Each row of a before or after table is a point. One or more steps were done to the points. Then noise was added and the rows were shuffled. The steps act on how far a point lies along the listed directions, d1 being the first. Name the steps. A step turns or swaps two directions, mirrors them in a line or flattens them onto one, adds a multiple of one to another, or multiplies one. Angles are multiples of 10 degrees, from the lower direction toward the higher: turns from -170 to 170, lines from 10 to 170 but not 90. Use the fewest steps. Two steps may share a direction if one is a turn and the other turns, adds or multiplies; they go together, in the order done. Otherwise the lowest direction goes first.

Directions:
(1): [ 0.41 -0.48 -0.30]
(2): [-0.39  0.02 -0.58]
Before (14 x 3):
[[-0.32  0.63  0.30]
 [-0.55  0.25 -0.20]
 [ 0.35  0.02  0.51]
 [-0.14 -0.26 -0.82]
 [ 0.59 -0.35  0.43]
 [-0.33  0.28 -0.27]
 [ 0.15 -0.36  0.11]
 [ 0.43 -0.17 -0.13]
 [ 0.55 -0.96 -0.77]
 [-0.12 -0.15 -0.22]
 [ 0.45 -0.21  0.24]
 [-0.52  0.24 -0.27]
 [-0.15 -0.36 -0.62]
 [-0.44  0.27 -0.22]]
After (14 x 3):
[[-0.27  0.03 -0.09]
 [ 0.13 -0.12 -0.48]
 [-0.55 -0.31 -1.21]
 [-0.05 -0.34 -0.18]
 [-0.68  0.31 -0.46]
 [ 0.32 -0.40 -0.26]
 [-0.36  0.39  0.30]
 [-0.31  0.37  0.35]
 [-0.61  0.15 -0.36]
 [-0.19  0.43  0.24]
 [ 0.27  0.32  0.63]
 [ 0.47 -0.57 -0.37]
 [-0.23  0.38  0.30]
 [ 0.52 -0.37  0.04]]
Steps: turn d1 and d2 by 60 degrees

Directions:
(1): [-0.34  0.03 -0.13 -0.45 -0.61 -0.53]
(2): [-0.75 -0.22  0.31  0.52  0.03 -0.09]
(3): [ 0.23  0.12 -0.55  0.68 -0.26 -0.29]
(4): [ 0.09 -0.49 -0.16 -0.12  0.57 -0.61]
Before (11 x 6):
[[-0.27  0.06 -0.04 -0.13  0.00 -0.31]
 [ 0.42  0.16  0.13 -0.31  0.01  0.66]
 [-0.04  0.09  0.49 -0.85  0.13  0.24]
 [-0.59  0.00  0.44 -0.55 -0.27  0.04]
 [ 0.28 -0.03 -0.43 -0.36  0.08 -0.79]
 [ 0.70  0.34 -0.11  0.17  0.31  0.55]
 [ 0.39  0.03 -0.70 -0.31 -0.32 -0.61]
 [ 0.95  0.40 -0.26  0.01  0.09  0.73]
 [-0.30 -0.02 -0.25  0.05 -0.15 -0.48]
 [-0.39 -0.33  0.51 -0.33  0.14  0.20]
 [-0.23 -0.15  0.05  0.21 -0.07 -0.38]]
After (11 x 6):
[[-0.42 -0.47  0.16 -0.52  0.47 -0.84]
 [-0.72 -0.59  0.26 -0.57  0.29 -0.65]
 [ 0.41  0.14 -0.48 -0.46 -0.34 -0.40]
 [-0.06  0.02 -0.22 -0.13  0.06 -0.48]
 [ 0.22  0.24  0.31 -0.33 -0.09  0.86]
 [-0.01 -0.13 -0.16  0.21 -0.03 -0.52]
 [-0.06  0.32  0.61  0.12  0.21  1.06]
 [ 0.63  0.25 -0.09 -0.76  0.00  0.05]
 [-0.21  0.26  0.81 -0.08  0.12  1.26]
 [ 0.69  0.01 -0.42 -0.19 -0.15 -0.03]
 [-0.34 -0.19 -0.26  0.00  0.06 -0.68]]
Steps: add 0.7 times d1 to d4; swap d2 and d3

Directions:
(1): [-0.23 -0.28  0.14  0.73 -0.37 -0.44  0.49 -0.24]
(2): [-0.63  0.17 -0.18 -0.36  0.59 -0.29  0.54 -0.05]
(3): [-0.26  0.57 -0.61  0.56 -0.05  0.20 -0.11  0.43]
Before (9 x 8):
[[-0.16  0.32 -0.19  0.76 -0.49 -0.11  0.16  0.25]
 [ 0.31 -0.66  1.03 -0.03 -0.27 -0.20  0.00 -0.38]
 [ 0.57  0.13  0.05 -0.12 -0.21  0.72 -0.78  0.68]
 [ 0.59  0.37 -0.20  0.56 -0.26  0.17 -0.57  0.14]
 [ 0.37  0.48 -0.42 -0.44  0.09  0.51 -0.54  0.51]
 [-0.52  0.11  0.00 -0.35  0.74 -0.30  0.76 -0.01]
 [ 0.68 -0.06  0.22 -0.12 -0.49 -0.05 -0.39  0.37]
 [ 0.36 -0.23  0.50  0.10 -0.30  0.08 -0.02 -0.18]
 [ 0.55  0.21  0.03  0.01 -0.23  0.20 -0.55  0.31]]
After (9 x 8):
[[-0.15  0.42 -0.12  1.12 -0.39  0.19 -0.22  0.40]
 [-0.44  0.53 -0.34 -0.60  0.73  0.32  0.07  0.66]
 [-0.50 -0.09  0.20 -0.05  0.07 -0.49  0.73 -0.17]
 [-0.36  0.55 -0.36 -0.17  0.72 -0.38  0.31 -0.04]
 [ 0.02  0.34 -0.22 -1.00  0.51  0.17 -0.08  0.27]
 [-0.19  0.54 -0.44 -0.08  0.11 -0.20  0.04  0.70]
 [-0.29  0.54 -0.34 -0.28  0.40 -0.05  0.04  0.37]
 [-0.18  0.38 -0.19  0.45 -0.10  0.10  0.15  0.22]
 [ 0.83 -0.51  0.69  0.00 -0.27  0.14 -0.11 -0.16]]
Steps: turn d2 and d3 by -130 degrees

Directions:
(1): [-0.50  0.25  0.29 -0.76  0.56 -0.26  0.20  0.28  0.11]
(2): [-0.37 -0.69  0.35  0.58  0.22 -0.10  0.53  0.24  0.07]
(3): [-0.71  0.38 -0.54  0.37 -0.19 -0.58 -0.02 -0.15 -0.05]
(4): [-0.48 -0.03  0.50  0.15 -0.22  0.23 -0.88  0.22  0.23]
Before (12 x 9):
[[-0.76  0.25 -0.60  0.79 -0.51 -0.37 -0.48 -0.14  0.05]
 [ 0.25  0.16 -0.58 -0.19  0.23 -0.33  0.65 -0.04 -0.16]
 [ 0.03  0.98 -1.01  0.29 -0.43 -0.32 -0.02 -0.77 -0.11]
 [ 0.00  0.08 -0.11 -0.40 -0.17 -0.38 -0.21  0.01 -0.15]
 [-0.35 -0.28  0.15  0.43 -0.01 -0.33 -0.05  0.08  0.05]
 [-0.96  0.67 -0.04 -0.31  0.30 -0.24 -0.29 -0.19  0.04]
 [-0.24  0.66 -1.01 -0.29  0.01 -0.39 -0.18 -0.46 -0.10]
 [ 0.27  0.53 -0.15 -0.24  0.26 -0.33  0.80 -0.07 -0.40]
 [-0.85 -0.24 -0.35  1.00 -0.44 -0.50  0.11 -0.13  0.00]
 [-0.11 -0.12  0.30  0.29 -0.22  0.17 -0.31  0.10 -0.01]
 [ 0.51 -0.02 -0.63  0.13 -0.02 -0.27  0.84 -0.22 -0.23]
 [-0.03  0.60 -0.16 -0.30 -0.21  0.08 -0.69  0.05 -0.04]]
After (12 x 9):
[[-0.40 -0.48  0.01  0.37  0.31 -0.29  0.62  0.26  0.06]
 [ 0.05 -0.10 -0.16 -0.24 -0.05 -0.51  0.19 -0.01 -0.13]
 [-0.54  0.07  0.87 -0.92  0.38  0.11 -0.37  0.42  0.31]
 [ 0.42  0.42 -0.50 -0.48  0.13 -0.17  0.34 -0.06 -0.22]
 [-0.13  0.07  0.37 -0.26  0.06 -0.11 -0.48  0.18  0.15]
 [-0.67  0.75 -0.35 -0.41  0.44 -0.33  0.15 -0.38 -0.11]
 [-0.34 -0.13  0.31  0.58  0.18 -0.36  0.72  0.21 -0.23]
 [-0.23  0.00 -0.27 -0.59  0.80 -0.38  0.87 -0.06 -0.06]
 [-0.18 -0.73  0.48  0.37  0.31 -0.02  0.68  0.39  0.14]
 [ 0.25  0.24  0.11 -0.20 -0.21  0.22 -0.34 -0.03 -0.06]
 [-0.16  0.31  0.36 -1.23  0.65  0.08 -0.01  0.36  0.17]
 [ 0.11  0.08  0.32 -0.71  0.93 -0.05  1.17  0.06  0.09]]
Steps: swap d1 and d3; turn d2 and d4 by 80 degrees

Directions:
(1): [ 0.33  0.18  0.11  0.22  0.33 -0.43  0.44  0.04  0.17  0.30 -1.00]
(2): [-0.52  0.00  0.55  0.81  0.04  0.55  0.38 -0.05  0.23  0.26  0.13]
(3): [ 0.32 -0.24  0.24  0.04 -0.44  0.61  0.12  0.04 -0.64 -0.56 -0.53]
Before (9 x 11):
[[ 0.32 -0.13 -0.23 -0.30 -0.23 -0.09 -0.11  0.07 -0.11 -0.14 -0.15]
 [ 0.09 -0.05 -0.01 -0.14 -0.28  0.28 -0.08  0.05 -0.19 -0.31 -0.16]
 [ 0.26 -0.19 -0.20 -0.43 -0.38  0.08 -0.23 -0.02 -0.59 -0.67  0.12]
 [ 0.21  0.03  0.24  0.28  0.10  0.21  0.19  0.03 -0.27 -0.10 -0.67]
 [-0.04 -0.14 -0.19 -0.15 -0.09 -0.38  0.00 -0.09  0.30  0.01  0.04]
 [ 0.01  0.14 -0.29 -0.46  0.24 -0.45 -0.34 -0.07  0.19 -0.01 -0.07]
 [-0.26  0.04 -0.56 -0.60  0.11 -0.51 -0.61 -0.14  0.26  0.27  1.08]
 [-0.18 -0.14  0.28  0.25 -0.19  0.43  0.17  0.25 -0.09 -0.14  0.28]
 [ 0.05  0.07 -0.11  0.12  0.24 -0.41  0.22  0.01  0.28  0.46 -0.22]]
After (9 x 11):
[[-0.94  0.35 -0.60 -0.24  0.71 -1.05 -0.58 -0.22  1.21  1.13  1.84]
 [ 0.35 -0.39  0.14 -0.17 -0.70  0.73 -0.04 -0.01 -1.03 -1.04 -0.27]
 [-0.15 -0.06 -0.27 -0.18  0.07 -0.61 -0.05 -0.09  0.53  0.22  0.23]
 [ 0.23 -0.20  0.17 -0.05 -0.53  0.68  0.02  0.07 -0.55 -0.62 -0.45]
 [ 0.41 -0.21 -0.16 -0.28 -0.35  0.07 -0.08  0.10 -0.28 -0.29 -0.29]
 [ 0.03  0.20 -0.42 -0.15  0.47 -0.91  0.05  0.01  0.58  0.69  0.05]
 [-0.13  0.27 -0.44 -0.51  0.45 -0.79 -0.43 -0.09  0.52  0.26  0.19]
 [-0.17 -0.22  0.48  0.42 -0.33  0.75  0.28  0.25 -0.27 -0.28  0.12]
 [ 0.59 -0.13  0.23  0.06 -0.21  0.45  0.15  0.09 -0.77 -0.57 -1.07]]
Steps: add -0.7 times d1 to d2; multiply d3 by 2.5

Directions:
(1): [ 0.09 -0.24 -0.14 -0.07  0.86  0.35 -0.09  0.64 -0.01  0.32  0.42  0.57]
(2): [ 0.41 -0.12  0.10 -0.25  0.02 -0.34  0.00 -0.01  0.83 -0.82  0.07  0.48]
(3): [ 0.12 -0.11  0.49 -0.13  0.65  0.03 -0.06 -0.39  0.30  0.01  0.49 -0.89]
(4): [-0.35  0.21  0.58 -0.24 -0.34  0.13  0.06  1.03  0.11 -0.24  0.04 -0.37]
Before (11 x 12):
[[ 0.41 -0.04 -0.49  0.27 -0.23 -0.36  0.11 -0.99  0.27 -0.27 -0.09  0.83]
 [ 0.27 -0.14 -1.13  0.70  0.32 -0.23 -0.16 -1.13 -0.80  1.08 -0.45  0.18]
 [ 0.08  0.04  0.21 -0.33 -0.04  0.18  0.12  1.14  0.47 -0.43  0.38  0.76]
 [ 0.39 -0.16  0.16  0.32  0.91  0.35 -0.17  0.36  0.15  0.41  0.42 -0.03]
 [-0.14  0.14 -0.31  0.35  0.00  0.06 -0.08 -0.88 -1.06  0.88 -0.26 -0.28]
 [ 0.07 -0.42  0.04 -0.48  0.49  0.27 -0.03  0.65  0.40 -0.74  0.52  0.56]
 [ 0.27 -0.37 -0.22  0.08  0.21 -0.01 -0.21 -1.16 -0.18  0.01  0.08  0.09]
 [-0.15 -0.13  0.18  0.06  0.12  0.16 -0.20 -0.34  0.28  0.41 -0.02 -0.38]
 [-0.14 -0.24 -0.56  0.15 -0.17  0.07 -0.08 -0.34 -0.50  0.49 -0.24  0.53]
 [ 0.04  0.00  0.31 -0.16  0.41  0.35 -0.08  0.89  0.62 -0.28  0.55  0.40]
 [-0.09 -0.09 -0.42  0.22 -0.02  0.09  0.00  0.53 -0.25  0.10  0.03  1.01]]
After (11 x 12):
[[-0.10 -0.14  0.33 -0.05  0.14  0.16 -0.23 -0.16  0.45  0.20  0.12 -0.32]
 [-0.48  0.21  0.22  0.08  0.10  0.29 -0.05  0.48 -0.95  0.82 -0.02 -0.46]
 [ 0.20  0.18  0.64  0.23 -0.11  0.00 -0.07  0.29  0.37 -0.24  0.04 -0.66]
 [ 0.14  0.08  0.16  0.02 -0.35 -0.04  0.05 -0.27  0.57 -0.60  0.16 -0.02]
 [ 0.02 -0.22  0.09 -0.40 -0.36 -0.12  0.02 -0.03  0.40 -1.05  0.07  0.00]
 [-0.08  0.14  0.19 -0.05 -0.21  0.06  0.13  0.82  0.29 -0.26  0.19  0.53]
 [-0.20 -0.20  0.50 -0.26  0.17  0.27 -0.16  0.54  0.12 -0.30  0.30 -0.13]
 [-0.48  0.21 -0.11  0.20 -0.72  0.02  0.09  0.59 -0.46  0.11 -0.26  0.26]
 [-0.49 -0.01  0.00  0.00 -0.45  0.25 -0.04  0.71 -0.63  0.53 -0.18  0.07]
 [-0.61  0.32  0.15  0.04 -0.11  0.29 -0.01  1.57 -0.68  0.69 -0.16 -0.54]
 [ 0.23  0.12 -0.08 -0.02 -0.58 -0.26  0.08 -0.21  0.29 -0.38 -0.01  0.39]]
Steps: turn d1 and d4 by 140 degrees; multiply d1 by 0.4; add 0.5 times d3 to d2

Directions:
(1): [ 0.29  0.14 -0.51  0.28  0.52  0.21  0.15  0.42 -0.67  0.10 -0.28  0.62
 -0.40 -0.52]
(2): [-0.97  0.19 -0.11  0.28 -0.11  0.29 -0.54 -0.33  0.31  0.02  0.05  0.79
 -0.08 -0.07]
(3): [ 0.25  0.03  0.31 -0.35 -0.34  0.82  0.35  0.22 -0.26 -0.03  0.10  0.63
  0.33  0.69]
(4): [ 0.48 -0.28 -0.19  0.39 -0.41  0.26 -0.35 -0.51 -0.12 -1.01 -0.30 -0.03
 -0.20  0.02]
(5): [ 0.34  0.97 -0.73 -0.38 -0.46 -0.24  0.25 -0.34  0.29  0.03  0.07  0.15
  0.05 -0.06]
(6): [-0.54  0.38  0.15 -0.23 -0.34  0.31  0.08 -0.04 -0.51  0.07 -0.99 -0.51
  0.17 -0.23]
Before (10 x 14):
[[ 0.23 -0.33  0.45 -0.10  0.80 -0.55  0.28  0.68  0.01  0.80  0.73 -0.22
   0.03 -0.19]
 [ 0.41  0.44 -0.23 -0.21 -0.65 -0.19  0.32 -0.31 -0.24 -0.40 -0.60 -0.36
   0.15  0.04]
 [-0.09 -0.76  0.15  0.95  0.18  0.37 -0.29 -0.04  0.38 -0.57  0.73  0.98
  -0.10  0.16]
 [ 0.58  0.34 -0.47 -0.20 -0.49 -0.71 -0.23 -0.57  0.26 -0.29 -0.36 -0.73
  -0.15 -0.62]
 [-0.86  0.18  0.20 -0.17 -0.36 -0.26 -0.38 -0.48  0.12  0.04  0.10 -0.84
   0.44  0.01]
 [-0.13  0.47 -0.23 -0.31 -0.29 -0.68 -0.03 -0.24  0.58  0.51  0.27 -0.48
   0.13  0.00]
 [-0.70 -0.12  0.06  0.10 -0.04  0.31 -0.22  0.10  0.06  0.19 -0.24  0.72
   0.01 -0.20]
 [ 0.42  0.47 -0.28 -0.36 -0.22 -0.24  0.32 -0.11  0.18  0.18  0.23 -0.44
   0.09  0.32]
 [ 0.14 -0.66  0.52 -0.09  0.22 -0.50 -0.01 -0.02  0.20  0.04  0.14 -0.92
  -0.12  0.17]
 [ 0.40 -0.39 -0.04  0.43  0.30  0.26 -0.04 -0.01 -0.24 -0.43  0.69  0.96
   0.06  0.25]]
After (10 x 14):
[[ 0.55 -0.01 -0.66  0.28  0.17 -0.26 -0.12 -0.33 -0.14 -0.46 -0.10  0.34
  -0.70 -0.31]
 [-0.07 -0.31  0.29 -0.32  0.27 -0.08  0.42  0.60 -0.09  0.69 -0.04 -0.06
   0.17 -0.10]
 [ 0.57  0.14 -0.38 -0.08 -0.28 -0.73 -0.13 -0.29  0.46  0.05  0.35 -0.54
  -0.02  0.00]
 [ 1.04  0.10 -0.19  0.13 -0.16  0.00  0.07 -0.03 -0.77 -0.61 -0.60 -0.54
  -0.21 -0.58]
 [ 0.34  0.10 -0.23  0.02 -0.44 -0.05 -0.07 -0.55  0.27 -0.39  0.24 -0.27
   0.01  0.42]
 [-0.33 -0.12 -0.08  0.13 -0.38 -0.58 -0.81 -0.78  0.97 -0.20  0.28 -0.17
  -0.07 -0.38]
 [ 0.39 -0.06 -0.46  0.18  0.51 -0.64 -0.13 -0.05  0.20  0.06  1.14  0.03
  -0.04 -0.11]
 [-0.71  0.91 -0.29 -0.02  0.08  0.34  0.56  0.53 -0.37  0.65 -0.52  0.54
   0.23 -0.46]
 [-0.53  0.77 -0.01 -0.25 -0.21  0.49  0.36  0.05 -0.69  0.24 -0.52  0.35
   0.46 -0.07]
 [-0.29 -0.39  0.24  0.22 -0.32 -0.22 -0.37 -0.59  0.61 -0.40  0.41  0.33
   0.06  0.46]]
Steps: turn d1 and d6 by 130 degrees; turn d1 and d5 by 70 degrees; turn d2 and d4 by -100 degrees

Directions:
(1): [ 0.72  0.16  0.21  0.67  0.10  0.19  0.43 -0.06 -0.19 -0.38  0.03 -0.23
 -0.41  0.55 -0.14  0.12 -0.44  0.87]
(2): [ 0.19 -0.08 -0.14 -0.30 -0.07 -0.11 -0.09 -0.23  0.99  0.46  0.13 -0.29
 -0.43 -0.14 -0.93  0.50 -0.33  0.03]
(3): [-0.38 -0.55  0.22  0.22  0.30 -0.06  0.81  0.26  0.07  0.42 -0.71  0.24
 -0.37  0.04  0.26  0.10 -0.67 -0.44]
(4): [-0.02 -0.52  0.53 -0.21 -0.47 -0.16  0.99 -0.41  0.17 -0.19  0.58 -0.27
  0.09  0.09  0.11  0.09  0.66 -0.10]
Before (11 x 18):
[[ 0.68  0.31  0.04  0.70  0.10  0.37 -0.35  0.30 -0.69 -0.48 -0.02 -0.20
  -0.15  0.38  0.25 -0.10 -0.20  0.69]
 [-0.35 -0.36  0.43 -0.20 -0.24 -0.11  0.72 -0.02 -0.15 -0.31  0.16  0.19
   0.45  0.11  0.70 -0.32  0.79 -0.51]
 [ 0.46  0.26 -0.32  0.28  0.07  0.38 -0.63  0.45  0.48  0.29 -0.51 -0.01
  -0.46  0.19 -0.78  0.31 -1.34  0.20]
 [-0.19 -0.46  0.13 -0.23  0.03 -0.10  0.67  0.10  0.29  0.10 -0.04  0.00
   0.11  0.50 -0.04  0.02  0.15 -0.32]
 [ 0.32 -0.20  0.74  0.65 -0.37 -0.05  1.26 -0.22 -0.06 -0.29  0.21 -0.46
  -0.19  0.34 -0.17  0.28 -0.42  0.61]
 [ 0.02  0.06  0.18  0.04 -0.30 -0.12  0.02  0.22  0.02 -0.12  0.30  0.31
   0.16  0.02  0.48 -0.17  0.25 -0.38]
 [-0.25 -0.56  0.27 -0.12 -0.20 -0.03  1.12 -0.19 -0.66 -0.16  0.23  0.13
   0.39 -0.17  0.68 -0.58  0.60 -0.04]
 [ 0.67  1.02 -0.58 -0.20 -0.03 -0.08 -1.22  0.06  0.06 -0.07  0.34 -0.30
  -0.06  0.05 -0.46  0.20 -0.47  0.77]
 [-0.14  0.55 -0.62 -0.07  0.27  0.18 -0.87  0.56  0.20  0.83 -0.54  0.63
  -0.41 -0.09 -0.25  0.24 -0.30 -0.09]
 [ 0.54  0.39 -0.25  0.33  0.26 -0.17 -0.11 -0.14  0.21  0.08 -0.14  0.15
  -0.64  0.57 -0.60  0.47 -0.85  0.48]
 [ 0.68  0.03 -0.08 -0.06 -0.10 -0.25 -0.25 -0.31  0.68  0.17  0.34 -0.33
  -0.44  0.08 -0.83  0.47 -0.32  0.44]]
After (11 x 18):
[[ 0.39 -0.27  0.19  0.52  0.09  0.16  1.14 -0.10 -0.66 -0.30  0.10  0.05
  -0.09  0.25  0.32 -0.41 -0.09  0.66]
 [ 0.00  0.73 -0.50 -0.58 -0.30  0.10 -1.06  0.08  0.22  0.29  0.32  0.36
   0.20 -0.17 -0.22  0.09  0.73 -0.02]
 [ 0.37  0.08  0.09  0.37 -0.22 -0.04  0.01  0.31 -0.01 -0.05  0.14  0.26
  -0.13  0.28  0.34 -0.06 -0.17 -0.09]
 [-0.49 -0.57  0.78 -0.03 -0.47 -0.39  1.38 -0.09  0.16  0.25 -0.10 -0.16
   0.01 -0.14  0.18  0.20 -0.20 -0.46]
 [ 0.46  0.09  0.39  0.64  0.10  0.06  0.54  0.10 -0.28 -0.51 -0.15  0.09
  -0.13  0.72  0.31 -0.17 -0.12  0.53]
 [-0.48  0.32 -0.63 -0.62  0.20 -0.32 -0.81  0.47  0.28  0.61 -0.50  0.26
   0.10 -0.54  0.05  0.10 -0.65 -0.68]
 [-0.55 -0.26 -0.06 -0.56 -0.16 -0.48 -0.02 -0.31  0.46  0.56  0.07  0.31
  -0.05 -0.13 -0.18  0.26  0.21 -0.92]
 [ 0.24 -0.22  0.24  0.00 -0.02  0.03  0.50  0.01  0.14 -0.19  0.14 -0.20
   0.00  0.78 -0.22 -0.02  0.11  0.27]
 [-0.63 -0.53 -0.12 -0.21 -0.01 -0.11 -0.17  0.32 -0.16  0.39 -0.32  0.28
   0.22 -0.34  0.43 -0.12  0.18 -0.98]
 [-0.04 -0.31 -0.06 -0.31  0.11 -0.37 -0.13  0.03  0.53  0.54 -0.17 -0.01
  -0.35 -0.20 -0.29  0.33 -0.40 -0.27]
 [-0.35 -0.19 -0.27 -0.88 -0.70  0.03 -0.61  0.08  0.60  0.28  0.31 -0.08
   0.46 -0.44 -0.50  0.08  0.36 -0.83]]
Steps: turn d1 and d4 by -130 degrees; turn d3 and d4 by 120 degrees; multiply d2 by 0.7
